Rows are points. The window is the flat piece filled in between its corners: a triangle in 3 columns, a solid with four corners in 4, and so on. A path goes straight from each point to the next, and from the last back to the first. After which points does the path pass through the window?
In the rows, zero is written as 128.

Window:
[[125 229 137 127]
 [109 120 117 119]
 [155 143  90 126]
 [180   9 144 136]]
Path:
(1): [153 118 137 109]
(2): [173  98 131 106]
(3): [157 110 134 204]
(4): [129  93 127 149]
(5): [125  87 142  70]
(6): [131 143 121  57]
(7): [123 115 109 161]
(8): [117 117  97 199]
(9): [115 124 124  86]
(10): [138 124 146  54]
(11): [105 125 119 162]
(12): [145 128 127 192]
Through the window after points: 6, 8, 12

Window (6 x 6):
[[147  57 169  32 143 128]
 [125 146 167  97 173 132]
 [117 137 168 126  94 123]
 [127 204 105 146 113 146]
 [ 81 141  71 183 131 106]
 [138  76  92 183 157 121]]
Path:
(1): [ 92 161 118 168 114 162]
(2): [ 93 103 115 180 126 185]
(3): [129 127  95 153 123 101]
(4): [151  82 145  66 133  92]
(5): [126  73 161  71 133 156]
(6): [ 79 140 132 165 100 181]
(7): [121 171 141 166 105  99]
(8): [138 185 125 159 120  84]
Through the window after points: none

Window:
[[ 82 124 108 138  88 129]
 [ 72 149 200 114 161 120]
 [118 101  51  56 198 180]
 [ 80  99 140 170 117 116]
 [ 89  49 120  82  90 133]
 [176 112  80 156  93 150]]
Path:
(1): [109 101 107  97 102 118]
(2): [154  93  72 103 148  94]
(3): [108  91 103 109 107 186]
(4): [ 85 108 148 153 111 185]
(5): [ 93 113 138 139 135 105]
(6): [112 128 144  79 144  68]
(7): [ 96 117 138 106 133 169]
(8): [ 89 103 115 112 119 182]
Through the window after points: 2, 4

Window, 8 rows:
[[112 160 123 103 146 131 147 153]
 [ 81 123 164 127 108 141 130 113]
 [ 77 148 119  83 141  81 136 122]
 [ 96 133 118 173 184  95 139 131]
 [137 125 158 149 158  61 194 160]
 [ 68 119 166  81 203 106 127 183]
 [164  36 134 175 156 111 162 114]
 [189  91 160 146  10  95  80 126]]
Path:
(1): [149 145 172 123 178  73 169 124]
(2): [133 146 172 113 175 107 158 106]
(3): [113 112 133 124 155  79 149 176]
(4): [120  89 136 158  96  95 163 175]
(5): [165 171 164 100 149  89 119 102]
(6): [184 139 157 137 188 109 109 122]
(7): [ 69 133 123 124 115  97 185 165]
(8): [107  98 104 172 100  92 135 184]
(9): [163 136 197 102 122  95 129  83]
(10): [103 131 179 113 208  70 120  91]
(11): [ 98 125 124 141 156 102 150 162]
(12): [ 42 105 112 124 116 123 128 164]
(13): [160 133 176 152 161 106 147  81]
(14): [148 161 191 121 144  66 142 114]
(15): [119  96 126 160 161  79 203 180]
(16): [106 127 123 127 120 112 149 164]
Through the window after points: 4, 6, 8, 10, 12, 14, 16
